Each row is a point. Examples show where two turns around zero, p and q, send a point. Where does a point land after both, in the order given? Backwards means that the second turn is done in reverse. Each puzzle has new turns, and all numbers are rounded.

Turn p:
[ 47 -22 -52] -> [65 33  7]
[ 17 -29  -2] -> [ 29 -13  11]
[-7 26 27] -> [-36   0  12]
[-58  25  27] -> [-59 -20 -30]
Turn q:
[-24  34  29] -> [-37  23  26]
[-27   4  54] -> [-54 -12  25]
[ 49 -18 -41] -> [ 64 -12 -13]
[  2 -19 -41] -> [ 26   2 -37]
Where do these land?
p, then q: [18 88 -5] -> [-52  68  26]
q, then p: [ 10 -48  14] -> [ 41 -28 -10]
q, then p: [-26 -18  13] -> [  4 -11 -32]
q, then p: [ -2 -22 -22] -> [26 15 -7]

Turn p:
[-69   7   6  29] -> [-64  -4  27 -30]
[ 38  17  24 -13] -> [33 12 14 33]
[-75   2  27  18] -> [-54  -8  48 -37]
[ 39 -17 -20 -58] -> [ 66  14 -28 -14]
[ 32 -25   3   7] -> [ 22 -27 -13  17]
[ 35  16 -41  17] -> [ -3  14 -48  30]
Turn q:
[  0  15 -31   0] -> [ 16  24 -13 -13]
[-83 -47  23 -19] -> [-74 -42  -8 -52]
[  1  25  41 -14] -> [ 12 -24  42  -3]
[ 31  -5   2 -16] -> [ 23 -16  -9  19]
[ 51  11 -35  49] -> [ 21  57 -12  50]
Where do these land?
q, then p backwards: [-21  23 -34 -15] -> [-16  -5 -22 -40]
p, then q: [ 51 -35   4  35] -> [-34  23 -40  43]
p, then q: [-6 10 11 30] -> [-31   5  11  -7]
q, then p: [-34 -52 -34 -38] -> [  6  11 -51 -61]
p, then q: [  9  55  53 -13] -> [-1  5 74 25]

Turn p:
[  2 -57 -30 -28 -12  36] -> [ 23 -44 -58  -1  24  -5]
[ 12  58 -23  27  31 -23] -> [ 17  63  22   9 -37  -7]
[ -8  31  21 -21  40 -24] -> [-13  40  12  -9  -6  45]
[-11  11   7  36  26 -38] -> [ -8  48  30  -1  18 -12]
[-30  42  15  36  27  14] -> [ 9 28 44 45  0 15]
[ 43 -41  14 -18 -40  39] -> [ 18 -75 -11 -31  -3  -9]
[  0 -54 -16 -57 -92  27] -> [-36 -96 -67  -7  -8 -23]
[ -8  11  12  25  20 -31] -> [-10  36  27  -4  12  -4]
Turn q:
[ -2  45  36 -31   2 -30] -> [ 51   6  36 -15 -18 -27]
[ 39 -26  -8  23  -8  56] -> [-54 -23  14  34   9  34]
[-20  55  25  13 -41 -63] -> [ 63  55   2  21 -38 -30]
[-21  41 -10 -36 -41 -34] -> [ 38  33   2 -27 -55   0]
[-26 -46   8   3  20  32] -> [-47 -26 -19 -10  19 -25]
[ -9   9 -24  13  33  13] -> [-12  16   1 -17  37  11]
[ 39 -79 -27  15  36  26] -> [-40 -63 -36  15  47  37]
Where do these land?
p, then q: [14  3 83 18 -6  0] -> [-17 -49  22  -3  -6 -65]
p, then q: [ 24 -22  39  31  40   7] -> [ 14 -48  47  -2  19 -12]
q, then p: [-53 -24 -53 -76 -15 -46] -> [-12 -32 -98 -18 -57  -1]
q, then p: [49 15  0  0 -8 12] -> [ 18 -33  33   6  15   3]
q, then p: [ 34  48 -74  48 -14   4] -> [ 55 -14  39  61 -45  30]
p, then q: [-57 -49 -34 -34 -34 -25] -> [ -7  41 -62 -47  43  12]
q, then p backwards: [15  6 12  3 -3 45] -> [-20  17  35  10 -19  -9]
q, then p backwards: [-5 29  1 17 11 18] -> [-13   5  14  22  16 -22]
p, then q: [-20  -6  27  -7  28 -14] -> [-18   4  29 -19  21 -15]

Turn p:
[ 14  38   5  31 -19  29 -12  -6  74] -> [ 48  20   9  68 -10 -32  -6 -16  28]
[ 47  14   1 -23 -16 -84  -4  -2   7] -> [ 56   3  43 -53 -32  -6  20   9 -31]
[-11  24  -3  37 -13  21 -27  54  33] -> [  8  31 -18  48 -27 -26 -16  41  21]
[-17  24  29  32  12 -28 -12  -3  49] -> [ 37   2   3   9   4 -61 -30   3   2]
[ 28  21  -5  24  11 -44 -18 -40 -23] -> [ 47   3  -2 -18  26   2   7   0 -56]
[-19  -9 -14  22 -40 -19 -20 -19  39] -> [ 22 -20   1  30 -41 -18 -25 -18 -24]
[ 31 -49  25 -25  15  11   1   8 -58] -> [-40   7  30 -36  29  57 -10  16  -5]
[-25 -39 -26   1  25  45  74  -5 -42] -> [-59 -65 -26   3  40  34  29   4  28]
[-33 -27  11 -44   5  48  25   6 -36] -> [-79  -5  -5 -12  13  21   8 -20  27]
[-23 -28 -24 -43  40  59  -9  28 -10] -> [-47  15 -44 -13   0  41 -13 -10  57]
[  7  30   3 -13 -21 -38   2 -21 -31] -> [  6   8  12 -25  -3 -12  35  -9 -46]
Turn q:
[ 19 -20 -18  34  11  36 -44 -25   9] -> [-17 -11 -39  24  30  42  23   2  24]
[ 14  34  16 -52  37 -12  22  47 -12] -> [ 31  23   7 -55  -2 -24  -7  32 -50]
[ 25 -21   4  10 -46  33   4 -36  40] -> [ 24  24  -3  41   3  22  26 -41  41]
[ 18 -24  -9  97 -22  27   4 -13  35] -> [  1 -19  15  87  27  26  27  18  50]
[ 17 -57  -1  26 -17 -18 -19  -3  18] -> [ 10 -37 -15  15  10 -14  21 -10  52]
[-38  11 -42 -34  19  -2  25  24   3] -> [-26  22 -11  -7 -43 -33   9  21 -36]
[-19  24   3 -40  -5  -5   9  37 -67] -> [ 11 -15   3 -41 -48   6 -42  12 -47]
[ 25 -34  12  41   3  -3  11 -70  -2] -> [-10 -36  21  30  41  20  35 -50  12]
[-48  22  51 -39  21 -13  -5  15 -18] -> [-22  16  34 -71 -14  -2 -29   9  -5]
[-14  64 -16 -41  -1 -43  -6  24  -7] -> [ -4  30 -11 -21  -4 -43 -61   8 -41]
Where do these land?
p, then q: [ -8  -9 -15  -9  -4  47  74  13  42] -> [-12  12  33  35   3 -32  56   1  58]
p, then q backwards: [ 32  32  17  -8  -1 -18 -96 -16  -2] -> [ 24  77   9 -61 -24  25  21   4  15]
p, then q: [-43  12 -25 -37 -12  -4  -1 -13 -23] -> [-27   1   0  15 -40 -11  -4 -41 -21]
q, then p backwards: [ 32   7  26  12  53 -23 -62 -43 -40] -> [-10 -42   8   5  66   3  25 -52 -53]
q, then p: [  5 -16  44  -5  22  19 -56   1 -21] -> [-14  14 -14  -8 -12  29  -8 -35  61]
q, then p: [ 11  -4 -24   8 -44   9 -12 -37 -41] -> [  1 -15 -15  44  13  37 -22 -26 -31]
q, then p: [  9 -25  10 -32 -37 -22   7 -33  -2] -> [ 28 -18  22  -2   6   8  -1 -50 -25]
q, then p backwards: [  7 -25   5  33  19 -24 -84  16 -17] -> [-30 -44 -17  20  72  11  36  16  -7]
p, then q: [ 11  -9 -37 -10  23   3  60  42  32] -> [ 33  28  -1  19 -19 -40  52  11  40]
p, then q backwards: [-21   4  15  13  -4 -15  69  35  23] -> [-22 -51   1  34  16 -42  11  32  15]
p, then q: [-33   7 -13  29   3  12  52   1  53] -> [ -2 -32   1  31  18 -51  33  -2  43]
p, then q: [  0  27  -3   7 -18  16  49  35  -4] -> [  7   0  44  18 -18 -37  14  26   9]

Turn p:
[-39 -61   0  38 -15 -52 -62  56  14 -47   5] -> [-61  42 -84  18 -10 -54 -21  19   7 -39 -27]
[-27  20  37 -53  43   9  51 -33   1 -27  -9] -> [ -9  24  65 -17 -22  58  -1 -23   8  19 -42]
[-53 -44   0  39  -5 -39 -61 -22 -32 -15  -8] -> [-72  27 -67  25  19 -21   8 -28  -1  23  -2]
[  1  40  12  -6 -22  13  35  26  -6  60  20] -> [ 28 -36  51  35  23  -1  -1  20 -35 -14   6]
[  0 -10 -25 -21 -16  38  -8 -11  33  34 -37] -> [  1 -19   6 -39   0  -4  30  48 -16  31  17]
[ 24 -31   2   5  -4  29  63 -16 -15  17  -9] -> [ 13 -48  31 -10  -8   0  51 -17  23  -7 -11]
[ 38  -1 -26 -26  24  56 -11   6   5  39  41] -> [ 52  -2   3   8 -24  32  40  28 -14 -13  53]
[-23  48 -22  16   4  -4  34   0 -16 -51   4] -> [ 27  33  16 -23  30  -7 -17 -48 -12 -13 -33]
[ 46   3 -37 -23   8 -16  27 -16  26  56  15] -> [ 26 -28  26  -6  34  30  13  39  37 -14  43]
[  0  61  56  33  51   8   8 -21  30 -48  -6] -> [ 50  20  -4   8 -19  33 -52 -26  11  45 -66]
[-13 -61   7  20 -80 -49 -94   3  -9 -48  13] -> [-75  41 -64  23 -21 -98 -25  -4  21   5  39]
[ 47  35  -5 -22  12   5  18  29 -32  29 -28] -> [ 20 -55  20 -21  -2  30 -25  -8 -26 -26  25]
Turn q:
[-38  -5  43  41 -15 -27  19  -5 -30  -5 -21] -> [-13   1 -24  36 -28   4   6   9  24   9 -64]
[ 23  15  54 -15 -24 -59 -12   1 -31 -11 -61] -> [-41 -19  12  19 -24 -62 -45 -17  -1  18 -58]
[-17  -2 -25   3  23 -74  39  -7  43  12  25] -> [-29  28  -1 -54   4   0  54   9  15  57  -9]
[  0  31 -62  30  -8  33 -25  24  21  38  22] -> [  6 -18   9  -8  28  49 -13  20  42   7  66]
[-28  -6  51  17  33  59 -17  24  61  -7  -5] -> [ 48  30  40   9  44  58 -16   3 -18 -20 -42]
[ 30 -39 -44  -6  24  18  -5 -13  30  35 -77] -> [ -7  -6  11  -3  23  -9 -33  79 -61  28  28]
[  0   1  18 -52  10  -2 -64 -24 -53 -22 -36] -> [-50 -17  -8  44  18 -36 -31 -39 -47 -37  -2]
[ 20  25 -66  63  10  21  24  12   9 -28  78] -> [ 40  33 -53 -51  -6  43   5  -6  60  -2  61]
[ -2   1  23   6  -4   0  43 -49  37  16   2] -> [ 23 -24  -4 -32 -18  22  24   6 -28  30 -34]
[ -6  18  16 -58  62   1  23  18 -13  13  20] -> [ -9  45  40  14 -18   6  24 -49 -38  17  22]
[  2  -2 -26 -54 -59  39 -38  24 -52 -38 -14] -> [-23 -30  14  24 -16 -37 -22  -4   5 -96  38]
[ 16 -38  18  25 -54  -8  10  -4 -22  -3  67] -> [ 53 -25 -35   3  -7 -37  45 -12  48 -14  -6]
Where do these land?
q, then p: [ -7 -18  -5  17 -31  26  55  46 -10 -33   7] -> [ 33   2  21 -25 -19 -56 -50  16   9 -15  -5]
q, then p: [-49 -36  27  23  16 -19 -30   4  32 -41  27] -> [ 25  -3   1 -65  10  51 -17 -10  -6   9 -43]
p, then q backwards: [ 37  50  31 -28  26 -18   0   1 -12  24 -44] -> [ 18  65  -3  11  -9  40 -12 -19  25  25 -34]
q, then p: [-30 -44 -15 -41 -68  -9  51   2   9 -15  -1] -> [-33  -6  49 -24 -19 -43 -22  -3  20 -55 -46]
p, then q: [ 42 -24 -14 -15  26  39   9   6   0 -29 -18] -> [ 14 -31  21 -36 -24 -30  12   6 -15 -36  14]
p, then q: [-21   1   3  -7  11 -18 -94   2  50  42  21] -> [-3 23 17 28 16 42 -8  4 82  7 63]
p, then q: [ 20  31  14 -17  44   9  45 -53 -38  69 -17] -> [ 92  -3  -9  46   6  19  22  11 -59   0  -5]
p, then q: [-20  55 -10 -11   7 -42 -73 -66   7 -26  57] -> [ -1 -30  -4  -4  40  80 -24 -66  28  50  45]
p, then q backwards: [ 53  -6  21  25   6   7   7  25 -38   4  30] -> [ 11  10  19  -5 -34  44  -6  -7 -51   0  26]
q, then p: [-27   0 -21  10  30 -55 -85 -29 -12  12  -8] -> [-17  34 -38   6  53  64  44   5 -21   7 -36]
p, then q: [ -3 -32  -5  45 -59  13  29   0  35 -31 -15] -> [-46  12  25 -35  -5 -46   7  25  -2  47 -28]
p, then q: [-12 -17 -38  21 -25   4  72  50  31 -15   8] -> [-26  58  15 -34 -28 -48 -35   2 -23  -1 -41]
q, then p: [ 17  40  11 -22  18  62  14  12 -52  37 -46] -> [  7 -10 -37  64 -18 -65  11 -34 -16  27  26]
